Each row of a before or after table is a point. One or more steps were done to the points. Then noise was added and the rows were shuffled. The steps act on columns, c1 being the first. Write out the steps. A step turns or swaps two columns, mirrors them in a line or flattens them onto one, adds a multiple of one to another, or multiplies or shifts one. Angles are multiples of 10 degrees, from the lower column toward the higher: turns from -170 to 170, lines from 10 to 170 but not 90. Use the fewest steps. Two steps may share a column if one is a turn and the other turns, adds or multiplies; they go together, in the order done. Otherwise the lowest column goes first.

Before, 9 rows:
[[ 0.46  0.50]
 [-0.69 -0.13]
 [-0.33  0.52]
 [ 0.25 -0.24]
 [-0.87 -0.03]
 [ 0.08  0.94]
 [-0.01 -0.24]
 [ 0.04  0.48]
 [ 0.05  0.32]]
After (9 x 2):
[[ 0.09 -0.29]
 [ 0.28  0.33]
 [-0.88 -0.10]
 [ 0.67  1.02]
 [ 0.83  0.55]
 [-0.22 -0.24]
 [ 0.43  0.50]
 [ 0.06  0.50]
 [-0.88  0.01]]
Steps: add 0.7 times c2 to c1

Before:
[[ 0.31 -0.52 -0.49]
 [ 0.14 -0.15  0.41]
 [ 0.02 -0.25 -0.60]
 [ 0.62  0.16 -0.45]
 [-0.09  0.07 -0.79]
 [ 0.48  0.01  0.62]
 [-0.54 -0.75  0.33]
 [-0.02  0.06  0.57]
 [-0.01 -0.35  0.46]]
After (9 x 3):
[[-0.53 -0.72  1.15]
 [ 0.49  0.01 -0.10]
 [ 0.04 -0.25 -0.63]
 [ 0.62  0.17 -1.41]
 [-0.08  0.05 -0.63]
 [ 0.01  0.05  0.57]
 [-0.04 -0.41  0.51]
 [ 0.34 -0.52 -0.97]
 [ 0.18 -0.16  0.21]]
Steps: add -1.5 times c1 to c3

Before, 8 rows:
[[-1.31 -0.26 -0.11  0.48]
 [-0.15  1.06 -0.08 -0.01]
 [ 0.27 -0.26 -0.20  0.00]
 [-0.04 -0.08  0.23  0.43]
 [ 0.06  0.68 -0.03  0.29]
 [ 0.03 -0.26  0.98  0.12]
 [ 0.35 -0.24 -0.12  0.16]
 [-0.23 -0.09 -0.37  0.15]]
After, 8 rows:
[[ 0.20 -0.20 -0.16 -0.40]
 [ 0.00 -0.81 -0.57 -0.12]
 [ 0.15  0.86 -0.61  0.05]
 [ 0.28  0.17  0.36 -0.06]
 [-0.27 -0.09  0.33 -0.08]
 [ 1.41 -0.13  0.27  0.01]
 [-0.28 -0.12  0.22 -0.29]
 [ 0.06  0.57 -0.43 -0.29]]
Steps: turn c1 and c4 by -160 degrees; mirror c2 and c3 in the line at 160 degrees

Before, 10 rows:
[[ 0.42  0.21  0.04  0.28  0.00  0.19]
 [-0.26  0.38 -0.15 -0.44 -0.99  0.39]
 [-0.61  0.32  0.09  0.15  0.08 -0.94]
 [-0.05  0.34  0.15  0.38  0.43  0.44]
 [-0.74 -1.00  0.19  0.01 -0.23  0.24]
 [-0.27  0.00 -0.15  0.21  0.68  0.06]
 [-0.23 -1.05  0.28 -0.43 -0.42 -0.30]
 [-0.40 -0.04  0.28 -0.14 -0.63 -0.01]
 [ 0.17 -0.14  0.52  0.04  0.59  0.59]
 [ 0.11 -0.52  0.26  0.32 -0.14  0.74]]
After, 10 rows:
[[ 0.15 -0.66 -0.05  0.01  0.17 -0.02]
 [ 0.29 -0.29 -0.43  0.30 -0.45  0.03]
 [ 0.32  0.40 -0.41  0.06  0.18 -0.01]
 [-0.43  0.19 -0.20 -0.09  0.15 -0.03]
 [ 0.00  0.23  0.13  0.44  0.67  0.02]
 [ 0.94  0.49 -0.09  0.47 -0.45 -0.01]
 [ 0.17 -0.20  0.36 -0.21  0.57  0.01]
 [ 1.25  0.08 -0.23  0.17 -0.13  0.00]
 [-0.13 -0.45 -0.27  0.10 -1.05  0.00]
 [-0.24 -0.25 -0.04 -0.05  0.60 -0.01]]
Steps: turn c1 and c2 by 130 degrees; turn c3 and c4 by 120 degrees; turn c3 and c5 by -40 degrees; multiply c6 by 0

Before, 12 rows:
[[-0.72 -0.30  0.66 -0.59  0.30  0.36  0.15  0.13  0.89]
 [-0.42 -0.18  0.59 -0.10  0.17 -0.59  0.31 -0.07  0.29]
 [ 0.14  0.17  0.11  0.29 -0.25  0.37 -0.42  0.04 -0.68]
 [ 0.05 -0.28 -0.14  0.50 -0.11  0.35 -0.61  0.41  0.17]
 [ 0.60 -0.09  0.05  0.61 -0.41 -0.10  0.03 -0.32  0.02]
 [ 0.01  0.31 -0.10 -0.19 -0.54  0.21 -0.13  0.20 -0.02]
 [ 0.14  0.34 -0.23 -0.33 -0.17 -0.11 -0.56 -0.05 -0.21]
 [-0.58  0.65 -0.59 -0.41 -0.26 -0.07  0.08  0.38  0.01]
 [-0.62  0.39 -0.65 -0.56 -0.03 -0.51  0.49 -0.71 -0.01]
 [-0.64 -0.18  0.65 -0.48  0.61  0.07  0.61 -0.21  0.19]
 [ 1.00 -0.20  0.27  0.55  0.37 -0.27  0.34 -0.23 -0.04]
 [ 0.29  0.28  0.62  0.57  0.59 -0.47  0.52 -0.77  0.45]]
After, 12 rows:
[[ 0.12  0.28  0.01  0.31  0.28  0.37  0.57  0.02  0.53]
 [-0.64 -0.35 -0.76 -0.45 -0.26  0.08 -0.07 -0.23 -0.64]
 [-0.57  0.54  0.48 -0.41  0.01 -0.07  0.02  0.38 -0.09]
 [-0.70 -0.51 -0.80 -0.58  0.10  0.34 -0.83  0.11 -0.30]
 [ 0.61  0.08  0.32  0.62  0.28 -0.05 -0.04 -0.33 -0.03]
 [ 0.03  0.26  0.29 -0.22  0.45  0.23  0.02  0.21  0.13]
 [-0.63  0.22  0.88 -0.56 -0.47 -0.51  0.09 -0.71 -0.49]
 [ 0.15  0.25  0.31 -0.31  0.00 -0.08  0.11 -0.05  0.60]
 [-0.41 -0.21 -0.58 -0.10  0.11 -0.57 -0.23 -0.05 -0.38]
 [ 1.00 -0.02 -0.30  0.55 -0.24 -0.26  0.08 -0.22 -0.31]
 [ 0.27  0.46 -0.51  0.58 -0.37 -0.48 -0.34 -0.77 -0.60]
 [ 0.02 -0.13 -0.01  0.51  0.10  0.36 -0.27  0.42  0.56]]
Steps: add 0.3 times c4 to c2; add 0.5 times c8 to c3; turn c3 and c5 by 150 degrees; mirror c7 and c9 in the line at 140 degrees

Before:
[[ 0.22 -0.36  0.30  0.63 -0.07 -0.44  0.50 -0.24  0.21 -0.39 -0.43]
 [-0.06  0.36  0.22 -0.39  0.20 -0.11 -2.71 -0.28 -0.05 -0.02 -0.43]
 [-0.48 -0.16  0.25  0.00  0.30 -0.59  0.39  0.14 -0.01 -0.33  0.14]
 [ 0.36 -0.21  0.01  0.54 -0.08 -0.58  0.00 -0.30  0.06  0.07  0.37]
 [ 0.11 -0.34 -0.52  0.43 -0.22 -0.54 -0.27  0.17  0.41  0.21 -0.50]
 [ 0.09 -0.23  0.60  0.55  0.24 -0.03  0.44  0.14 -0.33  0.42  0.27]
 [ 0.07  0.23 -0.45  0.29 -0.08 -0.55  0.46 -0.21  0.47  0.48 -0.69]
 [-0.09 -0.17  0.54 -0.01  0.06  0.74  0.42 -0.36  0.07 -0.06  0.43]
 [-0.06 -0.39  0.48  0.22 -0.57 -0.17  0.40  0.46  0.51 -0.01  0.27]
 [ 0.42 -0.40  0.45 -0.45 -0.03 -0.65  0.52 -0.03  0.30  0.08 -0.09]
 [ 0.14  0.62  0.44  0.26 -0.52 -0.22  0.54  0.13  0.27 -0.02  0.13]
 [-0.52 -0.26  0.44 -0.52 -0.62 -0.49  0.46 -0.39 -0.15 -0.13  0.41]
 [ 0.35  0.23  0.09 -0.09 -0.39  0.44  0.36  0.31 -0.41 -0.29  0.29]
 [ 0.25 -0.16  0.44  0.20 -0.24 -0.05 -0.51 -0.20 -0.42  0.40 -0.88]]
After:
[[-0.01 -0.21  0.46 -0.15  0.78  0.09  0.60 -0.41  0.53 -0.12 -0.05]
 [ 0.29  0.57  0.48  0.16 -0.28  0.46  0.45  0.14  0.57 -0.02  0.19]
 [-0.01  0.16  0.14  0.35  0.36  0.43  0.48  0.30 -0.30 -0.45  0.00]
 [-0.44 -0.47  0.43  0.38 -0.63 -0.13  0.24 -0.02  0.53  0.06  0.38]
 [ 0.22 -0.19  0.50  0.29 -0.11  0.23 -0.96 -0.28 -0.06  0.66  0.38]
 [ 0.44 -0.30 -0.50  0.07 -0.56  0.11 -0.53  0.18  0.02  0.24  0.20]
 [ 0.66 -0.41  0.32  0.23 -0.45 -0.06  0.12 -0.26  0.39 -0.56  0.71]
 [-0.56 -0.26  0.43 -0.58 -0.64  0.55  0.59 -0.36  0.19 -0.25 -0.05]
 [ 0.56 -0.26  0.61  0.20 -0.05 -0.19  0.49  0.12  0.07  0.61  0.05]
 [ 0.04 -0.08  0.21 -0.51 -0.51 -0.40  0.41  0.18  0.22 -0.54  0.10]
 [ 0.28 -0.39  0.45 -0.07 -0.31  0.45  0.43  0.41  0.83 -0.01  0.04]
 [ 0.24  0.24 -0.50  0.00 -0.58 -0.07 -0.03 -0.16  0.14  0.88  0.85]
 [-0.49  0.29  0.20 -0.04 -0.03 -0.25 -2.36 -0.29  0.04 -0.05 -1.43]
 [ 0.59 -0.22  0.03  0.30 -0.61 -0.03  0.27 -0.30  0.10  0.09 -0.21]]
Steps: swap c1 and c4; add 0.7 times c3 to c9; turn c5 and c6 by -80 degrees; mirror c7 and c11 in the line at 20 degrees; multiply c10 by 1.6
